Every row gives one point. Two turns around zero, p and q, are shown by what they do to some points. Where does a point land after both, in the order given? Backwards means that the second turn is done in reverse. Each puzzle has new turns, and all numbers are rounded.

Turn p:
[-3 34 -9] => [ 12 -17 -29]
[ 15 -23 -18] => [ -5 -14  29]
[ 16 -37  34] => [ 5 39 36]
[-28  26  -7] => [-12  -8 -36]
Turn q:
[-18   0  23] => [-21 -17  12]
[ 17 -44  27] => [ 27 -21  42]
[ -3  15 -36] => [  5  13 -36]
[-10  26 -38] => [ -5  16 -44]
[14  2 23] => [-5  8 25]
Where do these land?
q, then p: [-21 -13   4] => [-16   5  18]
q, then p: [-1 20 16] => [-11   9 -21]
p, then q: [ 28  23 -48] => [ 49 -23  25]
p, then q: [ -7 -30  28] => [-40  12   0]

Turn p:
[12  1 11  1] => [ -5   0  -4 -15]
[-21 -14  -9  19] => [-11 -15  -1  27]
[ 1 30 -1  8] => [ 22 -18   7 -11]
[-25 -18   2  26] => [-23 -22   2  25]
[ 28   3  -8 -25] => [ 16  28 -13 -17]
[  5  -3   5 -28] => [ 1 27  8 -8]
Turn q:
[-1 -1 34  3] => [-23 -12   1  23]
[11 -7  6  5] => [-11  -8   5  -5]
[ -6 -18  -4   4] => [-11   8 -10 -11]
[ 18   4 -10 -13] => [ 8  2 21 -9]
[-34 -19   0   3] => [-11  21 -31   4]
[ -4  48 -11 -16] => [45 -2 13 23]
[ 17  -6 -14  13] => [  2 -11   3 -24]
Where do these land?
p, then q: [-28   3   4 -23] => [-12 -24  -2  25]
q, then p: [11 -4 -2 -7] => [-5  3 10 -7]
p, then q: [  7 -18  -7  10] => [ 13   5 -15 -11]
q, then p: [-23  10  40  11] => [ -8 -32 -17  32]
q, then p: [ 22   1 -23 -10] => [ -4  19   9 -26]
q, then p: [ 11   7 -13  20] => [ -7  24 -11   1]

Turn p:
[-32  -3  -7 -20  -6   7 -12  21] => [-21  30 -18   5 -12 -10  11  -9]
[ 13 -12 -15  -4  -7   8 -17 -14] => [  7   4   8 -24   1   8  19   5]
[ 20  -1  -5 -17 -10   5  19  11] => [  1   1  12  19 -11  20  10  13]
[-18  38 -14  -7  -4  -1 -14 -20] => [-12 -14 -20 -25 -33  -4  -7  -9]
[ 15   4 -14 -21  18 -10   4  -6] => [ -7 -15  20   2 -11  11  13 -17]
[ 11 -12  47 -14   4   0  -8  -4] => [ -1  14  38   2   4 -22 -20  13]
[-20   3 -14  20 -13 -14  -1   4] => [  7  -7 -33   2   3 -12   8  -2]
[  2  -6  36  25   9   3 -13  15] => [ 20  18   6   4  21 -16 -31  -2]
[  8 -11 -15  38   9   2  41  -6] => [  7 -31 -15  15  38  26  -3   7]
Turn q:
[  4  28  -7 -13  19  16  16  -5] => [ -2  23 -28   0 -11   9  20  -6]
[-11  -3  20 -12 -30   1  13   6] => [  9  -1  21 -20 -26   1 -11  -7]
[ -5 -17  -5  -1  11  25 -13 -25] => [-14 -16 -24   0  -3 -28   1   7]
[ 20 -18  15   1 -25 -10  17 -20] => [  2  16  27   6 -18 -22 -16  17]
[-16  -9   4   9  18 -21  12  26] => [-17   0  14   7  15  20 -11 -27]
[ 16  12   7   9  26  13 -24   8] => [  3   7 -28 -11  32   2  -2   7]
[  4   9 -24 -16  14 -21 -17  -9] => [-14  -6   0  10  11  14  29  21]
[  2  27  15  28  -2 -12 -14   9] => [ 22   2  -7   3  15  28 -23  10]
[ -6  -4 -11  -1 -25  20 -19 -21] => [ 16 -26  -8  -3 -15 -21   6  16]
[ -8 -24 -15  -4  -7 -10  29  31] => [ -4   1  34   8   0  -3   9 -39]
Where do these land?
p, then q: [-19   4  18  44  16 -16  12 -16] => [-34 -20   2  13  39  -7  11  13]
q, then p: [  8   3 -25   8  -3 -16   4  11] => [  7 -10   4   4  19  10 -22   4]
q, then p: [ 13 -11   8 -48 -28  -2  -9   1] => [-17   9  21  40 -22 -16  -2  19]
p, then q: [  1   4 -12   5  -6  12 -21  -6] => [  2   8   1 -10 -11  -2  23   5]
q, then p: [  8 -24  17  18  -1  18   3  14] => [  5 -13  18 -18  -8 -22   5 -19]
q, then p: [ -4  21 -18  -9  23 -25 -15  11] => [-23   8  -9   6  20  31 -16  -3]
p, then q: [-18  23  16   9   0   1  16   0] => [  6 -32   4   5  17   0   3   5]
q, then p: [-21  -9  -7   4  10  -1  11  -1] => [ -7  -5 -12 -15  14  -8   3   9]
q, then p: [ 32 -11   5 -32 -11  29   0 -13] => [ -1 -19   5  37 -34 -15  13  -4]
